Rows are points. Each copy is the shape, with its points in the same order, turned, moved and blurred by noise. Say if it was mirrored as well.
In the rows, zero is written as 128.

Shape (6 x 2):
[[118 110]
 [112 139]
 [163  82]
 [ 22 138]
 [160 151]
 [166 127]]
Copy 1, 6 rows:
[[ 95 124]
 [113  99]
 [113 180]
 [ 49  36]
 [157 123]
 [147 149]]
Copy 1 is: mirrored
Copy 2:
[[115 125]
 [104 155]
 [175 104]
 [ 19 135]
 [156 170]
 [159 152]]
Copy 2 is: only turned
Copy 3:
[[148 155]
 [120 138]
 [201 144]
 [ 67 209]
 [141 105]
 [158 105]]
Copy 3 is: mirrored
Copy 4:
[[124 124]
 [106 143]
 [182 123]
 [ 33  98]
 [143 186]
 [159 166]]
Copy 4 is: only turned

Shape, 7 rows:
[[ 98 151 124]
 [184 146 160]
 [187 160 165]
 [ 57 150 106]
 [158 130 110]
 [ 95  35 127]
 [ 87 147 106]]
Copy 1, 7 rows:
[[105 117 130]
 [163 184 145]
 [159 195 144]
 [ 77  79 126]
 [165 128 122]
 [163  53 206]
 [101  96 122]]
Copy 1 is: only turned
Copy 2, 7 rows:
[[ 83 136 175]
 [169 156 153]
 [174 167 156]
 [ 40 123 181]
 [139 110 154]
 [ 69  92  66]
 [ 66 129 180]]
Copy 2 is: mirrored
Copy 3, 7 rows:
[[117 124 125]
 [196 161 134]
 [190 170 147]
 [ 72  91 111]
 [163 142  89]
 [158  20  97]
 [ 99 103 103]]
Copy 3 is: only turned
Copy 4 (7 x 3):
[[101 133 117]
 [130  98 204]
 [115 114 218]
 [ 87 160  82]
 [151 119 158]
 [129  45  66]
 [111 154  94]]
Copy 4 is: only turned

Shape, 7 rows:
[[114 136 197]
 [165  70 100]
 [161  67 107]
 [155 117 104]
 [105 108 108]
 [200 125 177]
 [ 72 153 192]]
Copy 1:
[[112 153 168]
 [132  56  82]
 [121  62  82]
 [159  93  89]
 [126 132  82]
 [156  76 173]
 [116 192 154]]
Copy 1 is: only turned
Copy 2:
[[130 188 157]
 [ 92  59 148]
 [ 90  67 157]
 [132  85 124]
 [ 97 118 108]
 [162 106 204]
 [119 216 127]]
Copy 2 is: only turned
Copy 3, 7 rows:
[[ 52 162 118]
 [147  70 123]
 [132  76 133]
 [140 113  92]
 [128 131 146]
 [ 65  89  59]
 [ 68 195 132]]
Copy 3 is: mirrored
Copy 4:
[[178 107 129]
 [ 56  78 142]
 [ 62  71 139]
 [ 77 122 142]
 [ 91 115  95]
 [132  94 204]
 [193 130  92]]
Copy 4 is: mirrored

Shape:
[[136 207 179 116]
 [176 120  77  83]
 [128  75 105 119]
 [143 157  76 110]
 [172  83 126 183]
 [163 102 167 145]
 [139  73 109 149]
 [114 177 138 186]
 [167 168 133 133]]
Copy 1, 9 rows:
[[163 151 185  68]
 [153 161 146 208]
 [113 105 120 186]
 [185 144 132 165]
 [131  52 181 186]
 [106  99 191 147]
 [118  78 138 185]
 [185  75 159  91]
 [169 131 183 136]]
Copy 1 is: mirrored
Copy 2:
[[ 63 142 190 156]
 [129 176 137  43]
 [147 115 103  73]
 [ 89 175 114  81]
 [ 99  64 138  49]
 [122  77 166  87]
 [131  87 110  64]
 [ 33 103 129 132]
 [ 76 133 169  96]]
Copy 2 is: mirrored
